Each row of a before or after table is a point. The points were changed in one or more steps. Then noise was added and the rows were shuffled. The steps act on columns, c1 being the first. What was done? A step turns or swaps two columns, mirrors them in a line or flattens them onto one, adds a multiple of one to another, or multiplies or shifts one. Angles are multiples of 10 degrees, from the lower column toward the higher: turns from -170 to 170, lines from 10 to 170 but not 90. Use the fewest steps. Two steps may share a column if one is a turn and the other turns, adds or multiplies; they go together, in the order done. Otherwise the lowest column goes first.

Before (8 x 2)
[[-10 -17]
 [  4 -45]
 [ 28  -4]
 [-65 -11]
 [-85  -1]
 [ -8 -50]
 [ 24  71]
 [-67 -63]]
After (8 x 2)
[[ -5  -7]
 [-46  -5]
 [ 21  -2]
 [ 15  28]
 [  4 -18]
 [ -4 -19]
 [-46 -27]
 [-59   2]]
Steps: multiply c1 by 0.7; multiply c2 by 0.4

Before (9 x 3)
[[ 56  22  36]
 [ 24  -5  26]
 [ -8 -18 -37]
 [ 52   8  12]
 [ 63 -12 -13]
 [ 42  49  29]
 [-28  -8 -20]
 [ 32  14  38]
 [ 49 -17  15]]
After (9 x 3)
[[ 64  13 -33]
 [ 48  39  92]
 [ 27  23  97]
 [ 46  23  28]
 [ 24  60  73]
 [-27 -16 -50]
 [ -3 -22 -93]
 [ 22   5  67]
 [ 50   0  38]]
Steps: turn c1 and c2 by 20 degrees; multiply c3 by 2.5

Before (13 x 4)
[[ 31 -16 -20  77]
 [-29  88  46  18]
 [ 23   0  -7  11]
 [ 33  23 -49  13]
 [ 16 -12  32 -20]
 [-30  53  -1 -30]
 [-45  63  41  58]
 [ -1  33  47 -29]
 [ 45  74 -10   2]
 [ 22   6  54  -6]
 [ -2  11 -40 -14]
 [-51   3  42 -20]
 [-48 -15 -16  67]]
After (13 x 4)
[[-55 -40 -38 -34]
 [ 35  -7   4  11]
 [-84  17 -44 -16]
 [-45 -54 -69  18]
 [ 44  10  60  79]
 [-77   9  54  67]
 [ 74 -69 -27   5]
 [  0 -31  22 -12]
 [  5 -11 -79 -33]
 [ 25  21 -57  -2]
 [-80 -38 -40  60]
 [ 26  27 -34 -15]
 [ 60 -29  35   9]]
Steps: multiply c1 by 1.6; turn c2 and c3 by -150 degrees; add 0.5 times c4 to c3

Before (8 x 6)
[[ 21  39  28 -27   5  30]
 [-50  95  21  49 -38 -35]
 [ 36 -24 -16   9 -24   9]
 [ 27   7  -5 -51  23  78]
 [ 34  11 -29  53  30   2]
 [ 41  43  15  26 -14  13]
 [-38  58  64  50  10  14]
 [ 45  -6 -14 -30  -6 -39]]
After (8 x 6)
[[ 12  23 -16  28 -39 -38]
 [  3 -35 -16  20   7 -30]
 [-55  -9 -12  29   7  -5]
 [ 43  50 -41  24 -83  63]
 [-20  20   5 -57  14 -69]
 [-20  35   9 -20 -37 -36]
 [ 60  52  32  -5 -66  24]
 [ 32  26 -11  43  32 -28]]
Steps: turn c1 and c6 by -130 degrees; turn c1 and c4 by -60 degrees; turn c2 and c5 by -40 degrees; turn c3 and c5 by -40 degrees

Before (13 x 8)
[[ 59  23  51  20  68 -26   7  22]
 [ 47  -3 -27  60  26 -31   5 -32]
 [  6  19 -11  13  55 -22 -16 -13]
 [-29  -3 -28 -14  67  62  13   0]
 [-48   7  22  11  45 -19  26 -37]
 [-53 -55  25   0  24  18 -16  59]
 [-21  30  -2  40  28  48 -27   5]
 [-46 -44  38  18  31  16  -5  -3]
 [ 27  11  10  40  33 -22 -31  14]
 [ 56 -35  -6  16 -32  12   9 -38]
 [ 42  -1  28  16  17 -32 -62  38]
 [-39  -7  25  39 -11  12 -81  -3]
 [-20  51 -49  24 -34  71  -9   4]]
After (13 x 8)
[[ 29  24  35  19  85  26  -3  35]
 [ -2  -3 -19  60  54  30   2 -52]
 [ 52 -44  29  18 -24 -16   3  -3]
 [ -7   0  17  16  45  21  68  60]
 [ 62   7  15  12 -21  23 -22 -59]
 [ 72  -4 -21 -15   7 -59 -22   0]
 [ 17  12   8  41  39  17  35  23]
 [-21  49 -35  25 -36 -72  -5   8]
 [-56 -35  -4  15  33  -8 -11 -61]
 [ 10  -7  17  39 -40 -25  78  -4]
 [ 44  17  -8  13  32  17  18 -19]
 [ 49 -53  17   0 -34 -20  12  95]
 [ 37  29  -2  40  -2 -54  20   6]]
Steps: mirror c1 and c5 in the line at 60 degrees; multiply c3 by 0.7; turn c6 and c7 by -170 degrees; multiply c8 by 1.6

Before (14 x 9)
[[-31 -12 -13 -59  -6  36 -53  33  -5]
 [ 51  39  13 -21 -60  14   1 -34  31]
 [ -7   0 -35 -18 -82 -35  46 -80  -7]
 [-26   0  20  -8  -3  12 -11  37  45]
 [  2  11 -43 -12 -77 -40 -82  55  47]
 [ 20 -31 -33 -19 -11  29 -18  40  51]
 [ 12  18  12 -36 -67 -26 -46 -45  -1]
 [ 29   0  -2 -52  51  19  21  86  23]
 [  0  -8 -24  -7  31  10 -41  51 -51]
 [ 63  69 -41   0 -27  45  -9  29  14]
 [-20 -33 -22  14  10 -59 -54   8  24]
 [-38  -1 -43 -27  -6 -11  21 -16  18]
 [ 12  71 -19 -77 -18  75   6  19  13]
 [ 32  34 -33 -43  20  22 -68  36  75]]
After (14 x 9)
[[-28  -3  -1  56  32  -7 -20  93 -19]
 [ 12 -42  69  48 -31 -59  10  23 -20]
 [-34 -44   0 -14 -15  32 -21  -5  20]
 [ -4  14  18  32 -57  34  46 -57   3]
 [  7  13  39  52 -68 -21  -2 -28  20]
 [ 13 -43   9  10 -90  40  82  45 -33]
 [-83 -20  71  60 -23 -39  -6  16 -10]
 [-16 -33 -32  29 -35 -24  20  55   3]
 [-75 -12 -11  15  -3   1  52  21 -28]
 [-26  19  -1 -13 -26   2  10  52   6]
 [ 27 -23 -33 -22  -3  51  54  22  14]
 [  2 -34   1   6 -68  39 -47 -91  17]
 [-10 -24  -7   4  52  -7  41  21 -55]
 [-21 -34  35  51 -20 -12  67  76  35]]
Steps: turn c1 and c4 by 130 degrees; turn c1 and c6 by 150 degrees; swap c2 and c3; turn c5 and c9 by 30 degrees; turn c8 and c9 by -40 degrees; multiply c7 by -1

Before (10 x 11)
[[  6 -15  32   7 -14  23   2 -53  -1 -16 -25]
 [ 34 -15   5 -23 -14  19  56  -5   0  -5  -5]
 [  7 -23 -13 -30  13  34  27  19   7  20   7]
 [ 27  18 -12 -38   8  19   7  14   8 -34  19]
 [  9 -18  13 -10  18 -61  -2 -51 -21  19  -4]
 [ 38 -10  18   2  19 -36   4  14  12 -53  12]
 [ 37 -12  -3   0 -15  22  -8 -12   0   9   4]
 [-30  19  12  -2  -5  31  26  20  -2  17 -39]
 [  2  -3 -13  -4  16  18   5  17 -29   5  22]
 [ 31 -16 -19 -13 -17   2   2  14  12 -56  16]]
After (10 x 11)
[[ -7 -14  95 -17 -14  27  -5 -55   0 -18 -22]
 [-11  21 -36 -57   9  22 -29  12   3 -34  21]
 [-26 -10 -13 -21 -13  18 -17 -20   0   7   2]
 [ 22 -20  21 -42 -14  25 -60  -6  -2  -5  -6]
 [ -7 -22  36 -34  19 -65  -8 -46 -25  16  -6]
 [  6   0 -39 -22  10  17   0  11 -38   8  25]
 [ 14 -27 -36 -52  11  31 -22  22   6  19   5]
 [ 41  17  34 -17  -8  31   9  24  -1  14 -38]
 [-19  -5  51 -20  22 -36 -32  15  14 -51   1]
 [-21 -18 -59 -31 -20   5 -29  11  19 -59  17]]
Steps: turn c1 and c7 by -130 degrees; multiply c3 by 3; shift c4 by -20
